Every row gives one point. The ring and each string are closed loops that go straight from each point to the next, and from the last back to the first. Before rounding, they use only three directions, however many columns there are. How many times does the string pass through the ring? Passing back the other way cancels.

Ring:
[[-0.19  0.21 -0.16 -0.03]
 [-0.25 -0.14 -0.13 -0.26]
 [-0.26 -0.51 -0.03 -0.51]
 [-0.19 -0.65  0.12 -0.58]
 [-0.14 -0.52  0.19 -0.45]
 [-0.09 -0.22  0.21 -0.21]
 [-0.06  0.16  0.14  0.04]
 [-0.06  0.47  0.01  0.20]
 [-0.13  0.46 -0.13  0.14]]
String:
[[ 0.01  0.73  0.00  0.32]
 [-0.07  0.52  0.08  0.40]
 [-0.15  0.11  0.10  0.14]
 [-0.15 -0.02  0.07 -0.05]
 [-0.06  0.25  0.03 -0.02]
 [ 0.00  0.38  0.08  0.06]
 [-0.02  0.16  0.25  0.11]
 [-0.09 -0.16  0.27 -0.06]
 [-0.10 -0.34  0.30 -0.18]
 [-0.11 -0.54  0.34 -0.32]
 [-0.17 -0.49  0.21 -0.33]
 [-0.17 -0.35  0.12 -0.30]
 [-0.11 -0.25  0.09 -0.39]
 [-0.11 -0.40  0.11 -0.52]
 [-0.17 -0.84  0.20 -0.73]
 [-0.24 -0.89  0.20 -0.63]
 [-0.22 -0.62  0.14 -0.45]
 [-0.16 -0.22  0.05 -0.27]
 [-0.10 -0.15  0.03 -0.38]
 [-0.11 -0.59  0.16 -0.64]
 [-0.18 -0.95  0.30 -0.68]
 [-0.18 -0.69  0.25 -0.45]
 [-0.16 -0.31  0.13 -0.27]
 [-0.10 -0.11  0.09 -0.23]
 [-0.13 -0.11  0.09 -0.19]
 [-0.06  0.09  0.07 -0.14]
 [ 0.01  0.29  0.15  0.03]
 [-0.04  0.24  0.19  0.18]
 [-0.09  0.22  0.15  0.19]
 [-0.12  0.10  0.07  0.03]
 [-0.08  0.18 -0.01 -0.10]
 [-0.02  0.51 -0.02  0.11]]
Times through: 5

Ring (9 x 6):
[[-0.20 -0.29  0.44  0.24  0.34  0.11]
 [-0.31 -0.08  0.50  0.05  0.10  0.26]
 [-0.25  0.03  0.38 -0.15  0.01  0.26]
 [-0.03  0.08  0.06 -0.45  0.00  0.11]
 [ 0.17  0.09 -0.19 -0.52  0.05 -0.06]
 [ 0.36  0.09 -0.41 -0.39  0.15 -0.25]
 [ 0.37 -0.01 -0.37 -0.14  0.29 -0.31]
 [ 0.18 -0.23 -0.05  0.13  0.42 -0.20]
 [ 0.02 -0.32  0.18  0.22  0.44 -0.08]]
String (23 x 6):
[[-0.45 -0.66  0.84  0.20  0.50  0.30]
 [-0.17 -0.46  0.43  0.09  0.44  0.09]
 [ 0.04  0.11  0.03  0.17  0.13 -0.05]
 [ 0.11 -0.14  0.02  0.27  0.36 -0.16]
 [ 0.26 -0.51 -0.08  0.13  0.66 -0.31]
 [ 0.23 -0.28 -0.12 -0.06  0.44 -0.23]
 [ 0.17  0.11 -0.14 -0.02  0.14 -0.13]
 [ 0.13  0.06 -0.09 -0.06  0.15 -0.10]
 [ 0.37  0.15 -0.39  0.02  0.20 -0.31]
 [ 0.46 -0.19 -0.43  0.02  0.49 -0.44]
 [ 0.26 -0.49 -0.10 -0.01  0.61 -0.29]
 [ 0.09 -0.06  0.00  0.01  0.24 -0.09]
 [ 0.06  0.00  0.04  0.22  0.23 -0.09]
 [-0.03  0.08  0.15  0.33  0.15 -0.01]
 [-0.36 -0.41  0.68  0.38  0.39  0.22]
 [-0.44 -0.53  0.79  0.13  0.39  0.32]
 [-0.05 -0.06  0.16 -0.06  0.17  0.05]
 [-0.09  0.28  0.14  0.08 -0.07  0.11]
 [-0.45  0.02  0.64 -0.02 -0.04  0.41]
 [-0.41 -0.29  0.65 -0.17  0.18  0.36]
 [-0.14 -0.09  0.28 -0.09  0.15  0.13]
 [-0.06  0.25  0.11  0.07 -0.04  0.08]
 [-0.35  0.01  0.55  0.24  0.06  0.28]]
Times through: 5
String, 24 rows:
[[ 0.01 -0.05  0.06 -0.41  0.11  0.05]
 [ 0.08  0.12 -0.05 -0.16  0.07 -0.03]
 [ 0.26  0.40 -0.37 -0.45 -0.12 -0.11]
 [ 0.38  0.13 -0.48 -0.70  0.07 -0.22]
 [ 0.34 -0.09 -0.36 -0.57  0.25 -0.23]
 [ 0.27 -0.17 -0.23 -0.40  0.31 -0.20]
 [ 0.53 -0.12 -0.58 -0.44  0.37 -0.43]
 [ 0.51  0.24 -0.61 -0.11  0.17 -0.42]
 [ 0.30  0.18 -0.32  0.00  0.14 -0.25]
 [ 0.12 -0.11 -0.04 -0.08  0.27 -0.11]
 [ 0.18 -0.53  0.00  0.00  0.61 -0.23]
 [ 0.13 -0.72  0.13  0.22  0.78 -0.24]
 [ 0.06 -0.15  0.09  0.29  0.35 -0.12]
 [ 0.02  0.00  0.09  0.14  0.20 -0.04]
 [-0.11 -0.35  0.33  0.10  0.39  0.04]
 [-0.36 -0.73  0.74  0.21  0.59  0.20]
 [-0.34 -0.22  0.60  0.31  0.25  0.23]
 [-0.23  0.13  0.37  0.24  0.02  0.19]
 [-0.50 -0.29  0.79  0.10  0.19  0.41]
 [-0.47 -0.40  0.76 -0.13  0.23  0.40]
 [-0.02  0.02  0.11 -0.09  0.12  0.04]
 [-0.05  0.25  0.08 -0.07 -0.06  0.09]
 [-0.17  0.20  0.22 -0.33 -0.12  0.23]
 [-0.18 -0.22  0.30 -0.71  0.10  0.25]]
Times through: 0
